Every row gives one point. The last column is the point's height on a tilted bowl or saddle (a function of degree 2), plus a little noise. Along how many of its main directions does it bend up, bend down or stay straight?
(in the rows, 128 means zero)

Points (10 x 3):
[[106 177 172]
 [ 99 128 155]
 [119 180 159]
 [128 167 149]
 [ 95 129 158]
 [124  80 153]
 [ 95 132 159]
 [152  79 171]
 [136 174 147]
 [145  97 156]]
Directions: 1 up, 0 down, 1 straight

Points (17 x 4):
[[136 151 135 149]
 [ 99 142 141 158]
 [163 156 181 169]
 [141 105 115 147]
 [160 171 153 168]
 [ 90 180 124 159]
 [ 87 155  72 149]
 [139 183  69 152]
 [168 116 194 169]
 [ 82  90 152 187]
 [132 136 122 145]
 [142 128 157 152]
 [108 110 134 151]
 [127 123 140 146]
 [121 123 145 148]
 [140 126  60 148]
 [165  83 136 166]]
Directions: 1 up, 0 down, 2 straight

Points (15 x 4):
[[ 97  87 124  98]
 [150 120 135 114]
 [142 111  94 106]
 [ 91  90 136 103]
 [138 136 143 110]
 [ 68  68 161  95]
 [152 179 102 106]
 [ 85 179 175  57]
 [163 169 156  80]
 [ 83 154 130 109]
 [140 114 137 113]
 [144 159 137 101]
 [126 160 129 106]
 [180 119 181 103]
 [143 101 137 110]]
Directions: 0 up, 1 down, 2 straight

Points (18 x 4):
[[150 165 162 111]
 [109 177 111 113]
 [113 142 144 120]
 [112 160 134 123]
 [173  92  92 108]
 [151 123 157 107]
 [ 90 169 167 121]
 [152 135 103 110]
 [ 48  96  89  53]
 [116 109 132 111]
 [164 124  71  91]
 [185 130  97  95]
 [113  95 166  84]
 [151 130 108 113]
 [124  88 134 103]
 [ 86  71 133  69]
 [122 137 118 118]
 [174 131 144 105]]
Directions: 0 up, 2 down, 1 straight

Points (25 x 5):
[[122 135  77  86 127]
 [130 107 162  89 103]
 [152  84 154 141 154]
 [112 122 106 113 118]
 [101 128 122 112 114]
 [170 122 117  95  90]
 [147 178 155 115 118]
 [ 98 104 167 120  99]
 [ 73 140 103 146  69]
 [172 132 147 187 189]
 [120 160 123 119 121]
 [123 124 123 130 120]
 [ 99 151 104 137 101]
 [147 114 155 132 121]
 [148 119 131 173 160]
 [ 96 193 147  97 137]
 [145  86 142 133 146]
 [133 185 126  62 171]
 [142 153 188 131  90]
 [135 102 116  85 133]
 [ 67 164 161 153  60]
 [192 197  91 112  91]
 [120 191 152 154 147]
 [201  90 138 150 123]
 [ 97 140 117 128 105]]
Directions: 2 up, 2 down, 0 straight

Points (21 x 5):
[[ 92 127 161 130 130]
 [139 159 116  73 141]
 [116 139 151 114 134]
 [130 122 165 105 136]
 [151 142 109 154 138]
 [123 103 153 121 129]
 [ 95 127 123 134 133]
 [150 115  85  97 128]
 [162 127 133 109 141]
 [143  97 140  76 145]
 [ 91 117 129 107 129]
 [169 130 106 126 138]
 [ 95 159 132 127 128]
 [117 128  64 157 135]
 [187 121 238 182   7]
 [139 122 116 172 145]
 [149 125 115 154 139]
 [121 165  97 100 119]
 [ 43 176 144  85 111]
 [ 90 106 172 113 128]
 [128 140 155  69 155]]
Directions: 1 up, 2 down, 1 straight

Points (23 x 5):
[[ 88 159 141 125 133]
 [120  93 165 140 156]
 [156 145 146 156 146]
 [206 124 154  99 104]
 [120 123 172 155 154]
 [ 99 120 137 145 126]
 [133 126  55 100 173]
 [139 156 121  99 142]
 [194 115 117 158 112]
 [ 98 161 199 106 145]
 [ 99 137 144 179 140]
 [ 91 164 140  95 157]
 [106  84 106 133 164]
 [161  94  75 160 166]
 [166 167 121 102 124]
 [146 149 100  86 137]
 [114 105 117 146 152]
 [191 111 101 119  71]
 [180 123 123 113  95]
 [174 173 116 108 111]
 [114  83 115 172 207]
 [128 166 112 155 145]
 [146 104 167 128 162]]
Directions: 2 up, 1 down, 1 straight

Points (46 x 7):
[[129 183 143 126 171  97 141]
 [174 121  72 164 180 157 163]
 [115 136 120 152 123 141 125]
 [137  85  99 108 146 149 141]
 [118 147  93 116  72 111 121]
 [153 130 171 107  72 100 135]
 [113 146 110 156 144 158 143]
 [106 135 106 114 119 144 129]
 [134 132 139 118 120 123 118]
 [136  86 115  99  83 104 135]
 [181  67 159 144 154 120 183]
 [186 140 125  82 127 109 139]
 [199 135  93 127 158 120 147]
 [130 169 132  93 120 111 125]
 [130 144  95 165 149 136 139]
 [148  72 122 150  94 131 147]
 [107 141 121 129 132 140 128]
 [189 106 104 178 120 127 158]
 [151  70 149 133 150 153 157]
 [119 104 121 141 112 147 127]
 [117 169 102 119 134 141 137]
 [136 167 159  92  61 127 140]
 [119 127  99 143 113 128 122]
 [168 153 185 153 128 143 158]
 [118 111 133  84 143 117 137]
 [142 149  92 127  99 133 119]
 [124 152 121  94 136 142 138]
 [ 63 127 126 117  82 199 189]
 [146 152  95 145 119 147 125]
 [143 175 161  78 191 140 208]
 [120  64 209 108  95 158 191]
 [150 103 101 101 159  58 152]
 [108 162  96 203 146 144 170]
 [128 102 150 134 141 143 137]
 [103 169 100 107 132  66 118]
 [132  58  93 118 121  66 178]
 [ 93 114 119 214 179 147 201]
 [102 104 106  90 144  88 136]
 [114 126 180 217  62 126 187]
 [124  97 132 126 138 111 129]
 [125 129 145 137  93 124 118]
 [192 111  65 157 176 100 184]
 [132 136 145 115 131  77 116]
 [157 167 137 107 111 147 134]
 [157 111 135 115  87  93 128]
 [189 125 164 134 175 180 182]]
Directions: 5 up, 0 down, 1 straight

Points (46 x 7):
[[126  90 103 132 219 151  84]
 [119 135 126 110 134 117 119]
 [111 102 160 146 136 122 123]
 [148 189 104 153  84 188 184]
 [161 135 123 136 109 100 126]
 [216 111  95 144 136  88 140]
 [146  97 120 124  94 158 134]
 [124 181 131  64 123 162 133]
 [106 105 157 147 149 120 118]
 [147 160 144 161 165 150 114]
 [126 142 122 114 106 154 122]
 [ 93 104 148 110 132 124 116]
 [105 159 102 116  93 178 130]
 [140 163 137 166  85 136 149]
 [ 85 155 140 136 152 145 100]
 [138 127 158 112 157 125 116]
 [122  75 129 147 138 139 117]
 [118 104 184 175 139  92 169]
 [132 103  83 104 136 153 147]
 [126 136 149  93 133 148 123]
 [116 166 141  92 118 135 118]
 [144  85 174 122 109  95 134]
 [138 186 196 230 119 126 233]
 [ 95 107  66  78 109 158 151]
 [120 176 136 108 144 122 115]
 [ 93 132 103 142 179 148  92]
 [122 146  89 161 143  63 184]
 [112 186 210 159  79  83 196]
 [132 101 124 191 175 112 123]
 [187  99  93 142  95 124 157]
 [130 111 116 106 172 170 131]
 [161 171 159 158 119 182 162]
 [135  57 122  83  94 117 102]
 [136 157 135 112 119  79 125]
 [159 159 133 152 151 169 137]
 [139  83 122 131 145 116 121]
 [162 175  66 160  67 118 205]
 [141 108 122 117 146 163 137]
 [ 96 140 190 104 195  77 158]
 [ 78 145 148  88 156 147 124]
 [145 146 143 151 158 124 116]
 [ 93 127 132 110 125 131 113]
 [142 139 129 123 129 136 121]
 [114 106 138 115 140  97 123]
 [ 86 164 147 163 110 142 118]
 [ 76 134 131 187 159 158  75]]
Directions: 3 up, 2 down, 1 straight

Points (40 x 7):
[[137 146 138 192  86 162 165]
 [121 123  95 132  58 101 150]
 [157 160 115 137 121 162 142]
 [118 139  85 156 115 100 141]
 [130  71 122 154 146 169 162]
 [122 143 155 135  82 184 170]
 [107 158 147 169 101 109 143]
 [ 88 142 113 142 155 139 153]
 [122 164  84 155 161 123 150]
 [158 136 115 165 105 134 135]
 [105 151 128 139 154 135 140]
 [ 70 115 107 143  76  80 175]
 [107 113 126 130 136  94 141]
 [180 143 152 176 137 106 148]
 [143 159 145  74 161 170 169]
 [135  91 183 139  92 138 152]
 [ 89 129 109 117 146 142 155]
 [156 165 155  95  99 142 148]
 [130 131 180 112 192 134 159]
 [116 188 162 153 131  92 145]
 [133  77 140 174 151 165 162]
 [160 151 148 118 134 145 134]
 [ 51 135 120 187 143 129 191]
 [109 105 134 195 139  91 163]
 [ 93 146 114 105 125  84 149]
 [177 129 123 124  86  61 149]
 [ 95 104 138  65 102  97 172]
 [109  82 183 127 100 169 170]
 [108 163 133 113  84 173 170]
 [132 147 190 146  94 150 155]
 [146 151 143 193 141 149 151]
 [149 116 115 190 112  85 152]
 [180  68 174 159 143  61 195]
 [117  91 108  95 130 131 154]
 [134 118 175 120 161 133 142]
 [120 107 113  65 146 116 166]
 [161 104 130  93 172 137 156]
 [136  73 127 148 104 122 145]
 [108 167 149  80 169  93 162]
 [135 144 117 149 101 153 139]]
Directions: 6 up, 0 down, 0 straight

Points (73 x 9):
[[125 116 139 161 128  79  29 136 192]
 [ 89 164 191 115 169 137 134  94 161]
 [106  68  99 104 120 134 136 150 147]
 [125 140  91  71  77 121  76 127 167]
 [150 117  73 153 114 145 112 112 158]
 [ 97 129 111  99 119 125 181 221 162]
 [104 107 110  99  89 125 160 174 150]
 [ 92 108 111  95 159 118 181  76 150]
 [154 102  63  99 169 127 117 128 162]
 [119 103 138 135 142  96 111  85 149]
 [130 178  77 126 106 140 100 112 169]
 [133 146 102 144 161 157 150 148 136]
 [ 86 153 120 146 122 110 179  73 159]
 [152 155 124 150 185 126 170 121 142]
 [101  91 120 189 171 128 131 178 129]
 [135  58 166 107 126 117  94 134 160]
 [145  85 147 128 134 172  99 119 138]
 [155 163  74 165 152 125 162 126 168]
 [153 117 111 140  92 135 167  80 149]
 [122 163 156 157 128 180 131 154 145]
 [119 123 188 198 113 124 109 194 143]
 [122 178  57 130  97  80 194  83 203]
 [121  89 117 130 117 102 204 158 135]
 [183 103 128 181 167 152 137 147 137]
 [151 142 138 107  96 130 117 172 139]
 [167 167 125 141 104 111 143  98 163]
 [103 114  83 109 116 104 144  69 151]
 [113 197 138  93 150  98 148 108 165]
 [ 64 153 137 110 122 117 140 156 157]
 [173 171 190 144  83 101 177  84 192]
 [108 119 100  86 103 150 116 173 161]
 [173 182 123 101 154 102 113 101 161]
 [130 135 144  82 100 133 103 128 141]
 [188 117 142 152 153 148 127 114 144]
 [112 139 168 119 106 155 108 100 139]
 [ 80 177 136 111 129 149  99 126 156]
 [118 119 100 143 117 160 153 155 134]
 [139 108 159 144 153  78 115 117 152]
 [143 148 130 112 149  63 128 116 159]
 [119  97 166 126  80 110 127 158 138]
 [100 112 107 129 151  84 163  91 151]
 [116 141 117 203 109 186 122  92 165]
 [125 127 149 145 133 122 136 110 132]
 [112 149  74  69 110 177 153 115 176]
 [ 65 124  99 131  81  78 118 180 155]
 [ 95 188 140 166 149 111 132 115 169]
 [153 158 132 186 141 114 115 141 155]
 [134 112 118 145 132 143  77 125 147]
 [102 132 105 130  83 123 139 151 138]
 [110 141 154 155 167 143 149 156 129]
 [131 109 125 152 130 136  85 125 143]
 [122 118 120  76  83 137 164 131 156]
 [114 140 132 145 125 138 125 129 132]
 [117 107 137  61  88 151 139 158 166]
 [115 129 180 146 111 104 123 122 142]
 [181 165  75 125 127 102 113  98 188]
 [ 88 184  84 135 113 101 109  92 176]
 [157 122 158 103 118 136 150  74 145]
 [137 223 118 137 159 159 115 171 172]
 [176 142 116  86 218 124 107 112 146]
 [130 185  81 115 115 107  99  23 192]
 [ 78  95 154 154 107 104 108  86 152]
 [100 123 132 122 149 142 164 147 132]
 [146 158 203 120 135 138 127  87 151]
 [119 140 135 195 168 115 135  91 162]
 [127  53 133  95 160 118 119 144 153]
 [141 115 148 122 166 100 145 147 131]
 [147 160  86 103 107  63 114 130 173]
 [138  96 155 132 156 117 170 128 128]
 [127 164  90 131 128 135  98 162 155]
 [130  83 127 127  90 112 128  80 144]
 [115 145 157 137 169 154  63  99 154]
 [149 128 159 130 157  98  32 133 175]]
Directions: 5 up, 0 down, 3 straight
